Each wall is flat, endless, passes through zero and stands at right angles to its row. A trip goes straight from one point to another. Which walls does it cross, in order?
In the rows, 128 means zero.

Walls:
(1): [137 171 151]
(2): [123 149 112]
(3): [136 131 173]
(4): [181 148  64]
(5): [111 149 150]
(6): [ 53 131 109]
(7): [133 194 146]
Trips:
[ 91 132 115] to [ 76 116 146] -> 2, 3
[122 162  63] to [163 148 172] -> 1, 6, 5, 3, 2, 4
[118  98 123] to [155  95  81] -> 4, 6
[118 129 141] to [132 124 151] -> 6
[125 207 132] to [162 170 135] -> 6
[120 146 123] to [126 107 184] -> 4, 3, 2, 6, 7

Walls:
(1): [ 82 135 141 151 154 123]
(2): [154 148 166 133 108  91]
(3): [121 128 179 124  98 119]
(4): [129  66 139 136 175 108]
(5): [108 137  82 144 104 166]
(6): [168  85 155 144  92 118]
(7): [116  85 209 158 116 192]
Trips:
[123 119 156 155 132  96] to [103  84 137  86 183 130] -> 2, 6, 3
[116 123 101 124 185 112] to [126 138 135 145 184 140] -> 7
[121  81 154 126  91 140] to [109 144 136 107 186 115] -> 2, 1, 6, 3, 7
[206 130  95 106 192  99] to [152 125 204 125 146 109] -> 6, 3, 7, 1
[159 147 100 140 144 127] to [ 90 133 123  70 171  82] -> 5, 4, 1
[ 82 181  94 117 126 175] to [188 154  96 176 137 131] -> 1, 2, 6

Walls:
(1): [136 142 107 126  85 186 161 157 148]
(2): [178  80 153 176  84 154 126 122 139]
(3): [124  92 173 141 120 147 146  72 113]
(4): [200 118  69  99 125 113  88 120 103]
(5): [ 84 157 102  85 131 141 125 143 149]
(6): [ 90 159 108 139 139  68  61 129 129]
(7): [174 101 103 117 149 135 110 140 116]
(8): [144  95 111 142 105 122 102 161  75]
Trips:
[155 176 109 165 122 106 110 150 109] to [154  97  70 100 146 132  78 139  86] -> 5
[147  95  92 128 118  86 120 135 120] to [172  65 144 104 111 161 182 151 153] -> 6, 1, 3
[ 85 189 124 156  75 102  66 140 133] to [125 146 115 152  91 113 167 148 117] -> 1, 2, 5, 6
[128 135  62 119  81  95 136 121 108] to [145 152 142 105  61 116 174 124 138] -> 7, 6, 2, 8, 3, 4
[150  81 150  97 170 161 171 158 139] to [149 104 186 124 136 142 130  87 140] -> 1, 7
[ 95 148  73 111  92 127 128 126 164] to [131 148 126 126 110 139 106  96 153] -> 2, 3

Walls:
(1): [102 106 138 110 143 164 136 113 155  90 106 134]
(2): [131 115 177 140 164  78 140 124 137 101 112 165]
(3): [168 106 129 133 112 149  89 110 146 102 100 189]
(4): [ 87  79 106 130 145  98 152 103 137 198  94 117]
(5): [194 115 105 167 151 110 107 140  93  91 124 101]
(6): [133 135 114 112 166 102 117 187 162 151 119 114]
(7): [121 118 162 124 174 133 144 158 161 135 101 144]
(8): [148 141  94 134  98 133 115  92 133 129  58 104]
(9): [117 138 101 164 122  93 134 107 107 193 196 139]
Trips:
[112 189 153 130  83  89  98 124 124 105  77 133] to [152 117 157  62 140  95 119 147 118 181 138 169] -> 6, 7, 8, 4, 9
[126 125 127  75 190 100 169 119 117 146 119 170] to [126 143 138 182 189 120 136 167 191  78 151  46] -> 9, 5, 4
[178 117 151 207 132 134 148 146 120 103 174 143] to [200 101 143  82  62  70 152 130 127 140  93 170] -> 8, 9, 4
[122 175 175 113  45 107 196 160 153 160 207 139] to [130 116 170 104 117 120 161 186 151  98 122 173] -> 2, 7, 6, 9, 1, 3

Walls:
(1): [129 146 149 112 137 155  86 116 114  49 160 152 160 105 151 126 138 140]
(2): [138 136 114 156 116 117 119 180 167  96 177 127 169 130 112 175 126 111]
(3): [142 131  89 112 190 125 142  87  62 166  98 101 137  99  92 105 129 191]
(4): [135 108 123 107 103 115 158 143 128 164 115  91 165 100  92 142  90  89]
(5): [146 176  85 131 159  96  96 120 135 185 169  92 161 140 124 129 114 124]
(6): [144 202 100 156  98 124  99 123 105 208 136 177 118 112 105  46  90 205]
(7): [189 168 110 162  84 182 136 142 144 114 136 161 123 138 145 126 147  80]
(8): [115  95 160 112 126 137 114 159 163 158 106 148 157  96 125 154 170 116]
(9): [105  85 137 130 104 110 108 138 157 121 158 151 157 114 144  79 128 200]
(10): [117 147 116 154 133 110  63 127 152 121  85 121 131 151 154  88 132 130]
(11): [152 121 190 107 126 197 141 168  90 126 167 156 150  92 168 142 138  71]
Trips:
[135 152  80 123 187  78 145 126 173 115 192 142 165 100 119 140 118 111] to [ 88  95 112 134 130 161 168 164 159 139 159 136 151 141 157 113 133 151] -> 3, 8, 11, 1, 4, 5
[123 167 141 123 149 102 161  74 118  92  69  45 102 134 116 106 134 162] to [157 123 122 141 117 180 113 142 143 171 148 146 153 121  67 141 142 124] -> 5, 4, 6, 10, 7, 8, 2, 11

Walls:
(1): [115 136 137 121 100 172 136 119 131 158 125 123 150 148 162 177  98 139
 129 139 164 163 126  80]
(2): [110  73 170 143  90  67 104 130 173 126  96 164 143 199 171 102 123 120
 113 126 114 123 133 146]
(3): [129 153 156 114  83  68 134 125 132 119  73  78  91  65  82 103  96 123
  86 110  72 126 109 138]
(4): [118 132 132 124 146 109 124  93 115 126 103  96 145 108  98 166 116 154
 141 111  93 110 157 147]
(5): [124 113 108 103  94 143  79 142 142 113 124 110 140 127 124 141 145 108
 188 110 132 114 122 170]
(6): [ 99 110 164 133 115 101 127 133 108  92 121 147 102 140 105  68 184 192
 106 129  66 143 119 111]
(7): [150 129 133 105 172 115  89 139 198 147 103 132 132 113 103 146 121 123
 148  97 173  91 159 136]
(8): [197  77 174 108 190  82  72 140  97 102 117 176 143 149 159 162 126 153
 135  77 157 158  81 131]
(9): [ 62  81 125 159 100 121 136  97 161  64  88 127 141 164 141 114  86 142
 137 108 165 151 138 133]
Trips:
[134 129 144 156 148  68 117 132 141 155  91 121 164 102 125 110  95 168
 161 107 138 191 100 120] to [ 92 151 150 119 144 124 125 132 102 138 166 143 158 149 141 117 177 134
 201 113 118 163 127 131] -> 5, 3, 7, 9, 4, 2
[ 94 107 148 153  98 169 143 170 156 156 126  83  45 130 136 116 136 136
 112 127 130 157 155 138] to [109 110 142 154 135 128 140 103 138 143 149 126 146  93 125 132  85  53
 122 108 155  91  86  85] -> 6, 2, 7
[ 68  86  86 224  93 100 120 160 111  89  97 131 183 101  68 152 150 145
 115 144  82 176 130 100] to [121 113 111  82  77 113 175 205 138 116 176 160 136 110 112 139 100 106
 144 210 145 169 147  96] -> 1, 4, 2, 3, 6, 9
[ 59 144 132 177 129 103 122 115 130 178 160 167 157  69 139  98 128  70
  88 160 137 127 137 155] to [159 130  94 211 119 133 107  87  87 147  80 106  93  87 144 107 107  78
 123  96 131 151  67 154] -> 2, 9, 8, 5
[164 140  91 141 144 149 152 139  93 148 121 130  97 161 116 114 113 168
 123 128 135 172 145  76] to [ 52  96 139 113 137 137 109 138 127  98 174 112 121 157 140  95  64  75
 150  87 142 165 112 132] -> 9, 6, 2, 5
